Each row of a before or after table is a point. The points were changed in one or more steps. Then noise was added and the rows were shuffled. The steps act on how far a point lies along the listed directions, d1 being the first. Write out the steps. A step turns or swaps two directions, mirrors them in a line or flattens them onto one, adds a multiple of one to another, or multiplies one. Angles are multiples of 10 degrees, from the lower direction toward the higher: turns from -170 to 170, lines from 10 to 170 but not 90. Use the fewest steps. Two steps may share a direction if one is a turn and the other turns, adds or multiplies; they go together, in the order done. Otherwise the lowest direction goes first.

Directions:
(1): [-0.25 -0.33]
(2): [-0.33  0.25]
Before:
[[ 0.70 -0.18]
 [-0.12  0.15]
 [-0.02  0.48]
 [-0.36  0.13]
 [ 0.17  0.00]
 [ 0.13  0.31]
 [-0.09 -0.02]
 [-0.31 -0.27]
 [-0.46 -0.09]
 [ 0.27 -0.09]
 [ 0.21  0.33]
 [-0.56  0.07]]
After:
[[-0.31 -0.24]
 [ 0.17  0.04]
 [ 0.21 -0.27]
 [ 0.63  0.36]
 [-0.38  0.17]
 [ 0.23  0.15]
 [-0.08 -0.18]
 [ 0.29 -0.26]
 [-0.10  0.00]
 [ 0.13 -0.46]
 [-0.47 -0.03]
 [-0.51 -0.22]]
Steps: swap d1 and d2

Directions:
(1): [ 0.22  0.76 -0.01 -0.03  0.11  0.11 -0.01 -0.15]
(2): [-0.09  0.04 -0.14  0.43 -0.08  0.52  0.27  0.33]
(3): [ 0.29  0.02 -0.42 -0.09 -0.59 -0.04 -0.21  0.11]
(4): [ 0.12 -0.09  0.19  0.49 -0.02  0.12 -0.54 -0.27]
Before, 8 rows:
[[ 0.17  0.32  0.22 -0.25  0.11 -0.05 -0.09 -0.07]
 [-0.12  0.03  0.31  0.69  0.30  0.52 -0.02 -0.16]
 [-0.28  0.13  0.13 -0.02  0.19 -0.09  0.38  0.19]
 [ 0.31  0.10  0.00 -0.48 -0.34 -0.47 -0.20 -0.29]
 [-0.07  0.16  0.39  0.88  0.39  0.57  0.20  0.13]
 [ 0.08 -0.05  0.12  0.29 -0.07  0.14  0.07  0.04]
 [-0.16 -0.47 -0.10  0.57  0.25  0.25  0.07  0.16]
 [-0.37 -0.94  0.52  0.86  0.31  0.04  0.09 -0.23]]
After (8 x 8):
[[ 0.34  0.88 -0.02  0.18  0.03  0.01  0.24 -0.34]
 [ 0.09  0.03  0.09 -0.30  0.03 -0.30 -0.14 -0.35]
 [-0.05 -0.42  0.12  0.00 -0.09  0.09  0.00  0.23]
 [-0.13 -0.33  0.02  0.35 -0.21  0.36  0.32  0.27]
 [-0.07  0.08  0.07  0.02 -0.06 -0.22 -0.04  0.03]
 [ 0.16  0.08  0.14 -0.08 -0.02 -0.18  0.01 -0.12]
 [ 0.27  0.52 -0.16 -0.11  0.29 -0.21 -0.11 -0.27]
 [ 0.24  0.06  0.23 -0.40  0.08 -0.65 -0.22 -0.31]]
Steps: turn d1 and d2 by -160 degrees; multiply d3 by 0; multiply d4 by 0

Directions:
(1): [-0.59  0.34  0.39  0.06  0.12 -0.40 -0.19 -0.12 -0.43  0.26  0.02  0.19
 -0.17  0.17]
(2): [-0.33  0.01 -0.45 -0.06 -0.03  0.30  0.16 -0.44  0.16  0.48 -0.14  0.42
  0.33  0.02]
(3): [ 0.15 -0.53 -0.24  0.45  0.10 -0.32  0.30 -0.01 -0.22  0.36 -0.09 -0.17
 -0.18  0.42]
Before (9 x 14):
[[ 0.02 -0.24 -0.26  0.10 -0.16  0.08  0.08 -0.16  0.21  0.09 -0.02 -0.28
  -0.13  0.17]
 [-0.20 -0.01 -0.08  0.10 -0.08 -0.04  0.24 -0.24 -0.17  0.27 -0.07  0.09
   0.00 -0.09]
 [ 0.49 -0.43  0.00  0.31  0.08 -0.24  0.14  0.44 -0.25 -0.17 -0.08 -0.70
  -0.30  0.32]
 [-0.29 -0.26 -0.04  0.29  0.06 -0.53  0.21 -0.18 -0.52  0.44 -0.06 -0.10
  -0.34  0.50]
 [-0.81  0.53  0.28 -0.35 -0.06  0.01 -0.03 -0.36 -0.41  0.48 -0.08  0.50
   0.20 -0.14]
 [-0.57  0.87  0.40 -0.43 -0.02  0.13 -0.51 -0.07  0.15 -0.11  0.11  0.43
   0.02 -0.19]
 [-0.04  0.04 -0.23  0.04 -0.09  0.06  0.03 -0.24  0.33  0.04 -0.22  0.16
   0.12  0.36]
 [-0.71  0.82  0.53 -0.16  0.22 -0.04 -0.40 -0.44 -0.03  0.37  0.10  0.57
   0.36 -0.19]
 [-0.31  0.02  0.16  0.15  0.10 -0.62 -0.06  0.10 -0.42  0.22 -0.19  0.06
   0.07  0.37]]
After:
[[-0.54  0.48  0.31 -0.13  0.08 -0.10 -0.23 -0.03 -0.34  0.11 -0.07 -0.01
  -0.02  0.07]
 [ 0.45 -0.72 -0.32  0.23 -0.06 -0.07  0.54  0.09 -0.21  0.30 -0.15 -0.28
  -0.01  0.21]
 [-0.12 -0.24 -0.08  0.25  0.08 -0.57  0.09  0.10 -0.35  0.27 -0.24 -0.03
   0.10  0.45]
 [-0.34  0.23  0.14 -0.09 -0.15  0.02 -0.20 -0.17  0.06 -0.03  0.07 -0.14
  -0.18  0.02]
 [-0.04  0.18  0.06  0.00 -0.07 -0.06 -0.13 -0.10  0.23 -0.15 -0.12  0.05
   0.00  0.32]
 [ 0.80 -0.73 -0.37  0.57  0.20 -0.05  0.40  0.01  0.26  0.28 -0.03 -0.29
   0.18  0.26]
 [-0.07 -0.03  0.04  0.13 -0.06 -0.13  0.18 -0.09 -0.23  0.13 -0.04 -0.04
  -0.11 -0.09]
 [ 0.75 -0.63 -0.62  0.25 -0.06  0.22  0.30  0.20  0.51 -0.03 -0.06 -0.25
  -0.03  0.23]
 [-0.46 -0.05  0.14  0.22  0.08 -0.56  0.09 -0.18 -0.57  0.39 -0.02 -0.03
  -0.35  0.42]]
Steps: swap d1 and d3; multiply d2 by 0

Directions:
(1): [-0.39  0.30 -0.30 -0.44 -0.04 -0.21  0.02 -0.12  0.08  0.10 -0.50  0.19
  0.25  0.47 -0.08 -0.15  0.51 -0.50 -0.07  0.29  0.41  0.07 -0.20  0.14]
(2): [ 0.00  0.13  0.05  0.72  0.15 -0.03  0.07 -0.02  0.10 -0.34 -0.19 -0.15
  0.41 -0.07  0.20 -0.84  0.21 -0.07  0.04 -0.26  0.15  0.21  0.42  0.06]
(3): [-0.07  0.06 -0.41 -0.09  0.34  0.57  0.31  0.41 -0.44  0.04  0.25  0.12
  0.32  0.05  0.24 -0.02  0.33  0.47 -0.05  0.43  0.07  0.13  0.08 -0.39]
(4): [-0.06  0.30  0.36  0.34 -0.08  0.18  0.34 -0.21 -0.19  0.18 -0.02  0.59
 -0.31 -0.15  0.28 -0.02 -0.33 -0.31  0.35  0.53  0.01  0.48 -0.09  0.17]
(5): [-0.40 -0.12 -0.11 -0.26  0.20 -0.09  0.45  0.09 -0.13 -0.45  0.44 -0.12
 -0.60 -0.01  0.29 -0.12  0.32 -0.12  0.15 -0.16 -0.08 -0.21  0.12  0.63]
Before:
[[-0.26  0.07  0.14 -0.49 -0.08 -0.50 -0.06 -0.11  0.40 -0.48 -0.06 -0.36
  -0.44  0.41 -0.11 -0.06  0.17 -0.46  0.08 -0.36 -0.01 -0.35 -0.22  0.75]
 [-0.09 -0.43 -0.50 -0.43  0.34 -0.13  0.29  0.17 -0.11 -0.63  0.62 -0.38
  -0.56 -0.22  0.29 -0.08  0.29  0.33  0.11 -0.59 -0.06 -0.47  0.18  0.39]
 [ 0.00 -0.03  0.30 -0.38 -0.08 -0.35  0.09 -0.27  0.32 -0.07  0.01 -0.13
  -0.50 -0.16 -0.06  0.15 -0.29 -0.14 -0.03 -0.30 -0.31 -0.30 -0.24  0.08]
 [ 0.08  0.21  0.06  0.28 -0.18 -0.15 -0.14 -0.20  0.03 -0.01 -0.38  0.22
   0.05  0.17 -0.11  0.14 -0.22 -0.37  0.21  0.36  0.09  0.19 -0.13  0.08]
 [ 0.40 -0.37  0.20 -0.13 -0.18 -0.43 -0.56 -0.11  0.47  0.06 -0.02 -0.44
  -0.19 -0.22 -0.24  0.52 -0.68  0.13 -0.33 -0.67 -0.14 -0.23 -0.10 -0.17]
 [-0.02 -0.01  0.03  0.01  0.08  0.17  0.10  0.16 -0.23  0.18  0.44  0.17
  -0.46 -0.47 -0.08  0.13 -0.03  0.33  0.03  0.21 -0.02  0.01 -0.15 -0.13]
 [-0.36  0.11 -0.24 -0.22  0.35  0.36  0.37  0.23 -0.44 -0.13  0.30  0.17
  -0.23  0.01  0.49 -0.19  0.24 -0.07  0.12  0.33  0.10  0.14 -0.01  0.10]
 [ 0.23 -0.09  0.11  0.50  0.09  0.32  0.18  0.00 -0.18  0.18  0.02  0.29
  -0.03 -0.36  0.37 -0.07 -0.22  0.41 -0.05  0.07 -0.05  0.16  0.20 -0.26]
 [-0.20  0.32 -0.52 -0.25  0.10  0.05  0.21 -0.04 -0.01  0.11 -0.30  0.17
   0.43  0.38 -0.07 -0.31  0.41 -0.21 -0.08  0.58  0.17 -0.01 -0.02 -0.16]
 [-0.22  0.34 -0.11  0.73  0.40  0.30  0.62  0.23 -0.43 -0.54  0.15  0.09
   0.21 -0.06  0.58 -0.81  0.27  0.07  0.30  0.42  0.01  0.56  0.26  0.25]]
After (10 x 24):
[[ 0.11  0.19  0.03  0.22  0.29  0.36  0.39  0.09 -0.10 -0.03  0.05  0.07
   0.27 -0.26  0.30 -0.38 -0.05  0.36 -0.02  0.17 -0.18  0.16  0.08 -0.54]
 [ 0.52  0.24  0.52  0.91  0.05  0.40 -0.11  0.07  0.08 -0.10 -0.05  0.02
   0.34 -0.17  0.13 -0.35 -0.55  0.30  0.21  0.11 -0.13  0.42  0.12 -0.28]
 [ 0.10 -0.03 -0.56  0.08  0.47  0.35  0.00  0.46 -0.08 -0.13  0.00 -0.32
   0.76  0.00  0.26 -0.26  0.26  0.58 -0.42 -0.07  0.28  0.16  0.28 -0.65]
 [-0.09  0.12  0.30 -0.22 -0.16 -0.02 -0.06 -0.21 -0.09  0.28 -0.03  0.36
  -0.51 -0.08  0.13  0.31 -0.46 -0.45  0.21  0.29 -0.02  0.17 -0.35  0.14]
 [-0.02 -0.14 -0.10  0.30  0.13 -0.09  0.14  0.09 -0.10 -0.53  0.22 -0.26
  -0.25 -0.03  0.14 -0.05  0.03  0.00  0.22 -0.12 -0.15 -0.13  0.21  0.35]
 [ 0.24 -0.18  0.21 -0.03 -0.25 -0.38 -0.16 -0.32  0.34 -0.03  0.13 -0.19
  -0.45 -0.16 -0.30  0.22 -0.54 -0.15  0.03 -0.21 -0.44 -0.36 -0.04  0.19]
 [-0.24  0.13 -0.16 -0.28  0.07  0.07  0.11  0.10 -0.24  0.28  0.17  0.29
  -0.32 -0.18 -0.11  0.12  0.27  0.08 -0.04  0.42  0.19  0.04 -0.28 -0.09]
 [-0.37  0.38  0.29 -0.14 -0.32 -0.65  0.08 -0.48  0.18 -0.10 -0.46  0.25
  -0.45  0.28 -0.04 -0.02 -0.12 -0.93  0.30  0.30  0.05  0.28 -0.46  0.80]
 [ 0.40  0.35 -0.09  0.14 -0.15  0.20 -0.19 -0.26 -0.10  0.59 -0.54  0.71
   0.44 -0.08  0.00  0.11 -0.39 -0.03  0.17  0.57  0.36  0.49 -0.30 -0.61]
 [-0.38  0.01 -0.28 -0.46  0.04 -0.16  0.22 -0.07 -0.03  0.08 -0.22  0.24
  -0.26  0.20  0.22  0.04  0.47 -0.17 -0.13  0.12  0.27 -0.15 -0.10  0.30]]
Steps: turn d2 and d3 by 60 degrees; turn d1 and d3 by -140 degrees; mirror d4 and d5 in the line at 30 degrees
